Every row gives one point. Each copy is the shape, with its points in the same order, turned, moved and blurred by noise. Say if it was mirrored as well.
In the rows, 128 means zero.

Shape (5 x 2)
[[156 149]
 [136  74]
 [153  93]
 [128 135]
 [115 215]]
Copy 1 (5 x 2)
[[117 155]
 [187 121]
 [171 141]
 [127 119]
 [ 46 128]]
Copy 1 is: only turned
Copy 2 (5 x 2)
[[173 136]
 [115 192]
 [138 182]
 [144 133]
 [171  60]]
Copy 2 is: mirrored

Shape (8 x 3)
[[177 131  73]
 [ 78 171 120]
 [169  86 149]
 [156 152 183]
 [133 128  75]
 [154 120 165]
 [162  80 158]
 [ 98 171 104]]
Copy 1 (8 x 3)
[[143  67  60]
 [ 94 123 147]
 [193 129  83]
 [195 112 157]
 [115  92  74]
 [185 125 124]
 [200 143  88]
 [ 94 102 137]]
Copy 1 is: mirrored
Copy 2 (8 x 3)
[[119 198 102]
 [ 85 153 200]
 [144 115  92]
 [172 120 163]
 [ 84 179 117]
 [154 115 134]
 [150 102  98]
 [ 91 171 186]]
Copy 2 is: only turned
Copy 3 (8 x 3)
[[177 112  67]
 [152 210 123]
 [118  85 129]
 [163 124 183]
 [152 150  71]
 [136 111 150]
 [111  87 135]
 [167 193 109]]
Copy 3 is: only turned
Copy 4 (8 x 3)
[[101 155 197]
 [108 157  78]
 [185 131 176]
 [189 189 130]
 [ 95 132 155]
 [183 154 147]
 [196 123 167]
 [ 98 162 101]]
Copy 4 is: mirrored

Shape (10 x 6)
[[ 73 113 171 104 157 155]
 [143 117  73  79 136 106]
 [202 183 101 158 103 147]
 [129 109 126 152  73  86]
 [123 104 143 209 165 198]
 [159 163 148 123 158 132]
 [125 141 123 138 123  97]
 [164  56 130  77 135 135]
 [132 150 220 101 173 111]
 [ 84 107 118  80 155 169]]
Copy 1 (10 x 6)
[[ 48  67  91 140 147 152]
 [124 116  96  42 131 111]
 [159 163 147 144  97  67]
 [124 125 179 112 120 177]
 [136  74  90 197  70 155]
 [122  97 119 142 147  87]
 [123 119 131 118 150 145]
 [106  31 130  68  83 120]
 [ 81  45 140 157 189 104]
 [ 59  76  57  95 125 135]]
Copy 1 is: mirrored
Copy 2 (10 x 6)
[[148  86  78 123 149 160]
 [ 93 160 126  92 106 108]
 [157 213 151 166  55 147]
 [141 115 206 102  84 143]
 [132 110 108 214 115 209]
 [145 188 124 126 141 166]
 [150 138 158 123 127 127]
 [ 83 121 119  66  87 184]
 [166 146 125  81 188 203]
 [115 100  69 105 131 135]]
Copy 2 is: mirrored

Shape (12 x 8)
[[113 199 169  92 104 132 191  74]
 [127  99  94 104  79 141  80 165]
 [148 223  96 115 137 106 205 145]
 [133 164 131 105  87 122  68 195]
 [104 121 147 165  93 118  98 161]
 [103 103 127  90 145  98  96 145]
 [ 82  95 109 125  94 141  80 180]
 [ 99 130 136 108 144 167  82 139]
 [156 215  87 133 137 134 166 100]
 [168 171 169 118 102 107 163  62]
 [100 227  71 106 122  94 147  93]
 [111 135 118 134 124 117  58 166]]
Copy 1 (12 x 8)
[[187 172 161  34 103 137 162 127]
 [109  74 179 137  79 137  88 156]
 [207 162 117  74 108 183 152 203]
 [108 106 165 106 111 193  55 156]
 [125 150 148 156  84 149  79 108]
 [141  73 151 126 138 168 124 111]
 [104  72 167 164  67 152  95 118]
 [ 77 100 142 114 105 156 134 108]
 [158 159  88  67 108 131 142 195]
 [179 177 164  61 147  95 130 138]
 [200 116  78  43  90 143 122 160]
 [103 101 124 140 103 152  75 127]]
Copy 1 is: mirrored
Copy 2 (12 x 8)
[[152 113 140 132  47 116 164  42]
 [ 96  85 186 135 164 170 142 170]
 [ 68 141 100 126 110  86 177  41]
 [ 60 121 208 157 124 132 156 154]
 [ 89 101 146 169  99 137 113 168]
 [100  90 172  85 115 111 119 167]
 [ 76  76 182 137 134 171 108 173]
 [106  98 201 130 128 128  81 125]
 [103 121 117 154 134  75 157  39]
 [175 131 121 149  75  89 171  95]
 [ 85  57 138 138 110  65 178  50]
 [ 72  91 185 152 131 111 108 163]]
Copy 2 is: mirrored

Shape (14 x 9)
[[151 186 184 119 155 189 198 106 192]
 [ 79  95 163 168 174 178  99  89 183]
 [145 165 104 135  83  95 163 108 112]
 [142 100  92 108  80 113 109 104 206]
 [ 94 130 141 149  82 125 103 124 161]
 [ 92 140 113 101 111  92  78 179 146]
 [ 84  90 157 116 174  92 189 121 174]
 [ 80 114  87 146  88 167 123 178 107]
 [142 155 188 158 159 191 190 187  97]
 [ 74 138 156  81 184 155 207 107  91]
 [173 143 113  89 109  84 151  93  95]
 [167 185 184 103  91 134 171 122  99]
 [115 154  91 163 147 180 180 162 110]
 [164 173 116 107 117  81 185  69 145]]
Copy 1 (14 x 9)
[[150  94 166 180 117 161 115  20 179]
 [108  68  30 147 104 167 132  90 186]
 [204 133 150 100 132 129  79 131 123]
 [116 113 111  32 113 125  97  89 135]
 [119 138  86 106 138 149  83 126 151]
 [ 87 149 119 113  93 103  91 169 127]
 [147 132  97 138  75 162 184  87 104]
 [134 145 119 103 128 138 125 194 206]
 [175 140 148 223 142 112 154 103 211]
 [166  75 163 188 112 184 186 134 127]
 [195  94 167 102 137  91 109 127  88]
 [172 123 179 168 181 119  95  93 125]
 [189 118 148 147  93 141 128 146 221]
 [204  99 166 106 108 134  87  77  90]]
Copy 1 is: mirrored
Copy 2 (14 x 9)
[[115 130 217 176 162 111  57  67 171]
 [161 109 127 166  55 127  44  85 108]
 [164 121 136  96 189  97 139 142 154]
 [184  69 153  87 104 101 158  66 134]
 [161  86 151 104  95  99 106 145 126]
 [101  52 118 114 110 103 159 144 105]
 [136 147 157 162 130  68 107  83  52]
 [155 104 131 160  92 143 168 187 136]
 [ 70 188 176 183 128 133  92 161 165]
 [125 151 156 201 193 148  92 123  67]
 [142 127 125  74 203 129 144 103 130]
 [ 98 137 194  93 200 130  94 142 155]
 [138 147 132 203 141 122 133 150 171]
 [157 121 146  96 219  84 115  79 144]]
Copy 2 is: mirrored
Copy 3 (14 x 9)
[[207 133 155 110 100 156 207 196 146]
 [187 161  97 200 159  72 172 154 150]
 [127  81 156 145 101 173 119 111  96]
 [113 117  79 157 175 164 147 163  70]
 [ 98 123 101 182 128 131 160 128 125]
 [ 66 142  92 136  99  92 121 142  88]
 [168  74 119 118 136  57 183 137  96]
 [ 61 143 172 166 152 103 113 128 139]
 [149 139 187  76  99 113 145 136 213]
 [186 138 210 110 100  68 185  99  93]
 [155 106 141 106 108 177 111  90  68]
 [144 125 155  94  74 191 168 105 133]
 [137 126 217 137 116 112 105 168 150]
 [179  69 146 130  97 179 146 134  67]]
Copy 3 is: only turned
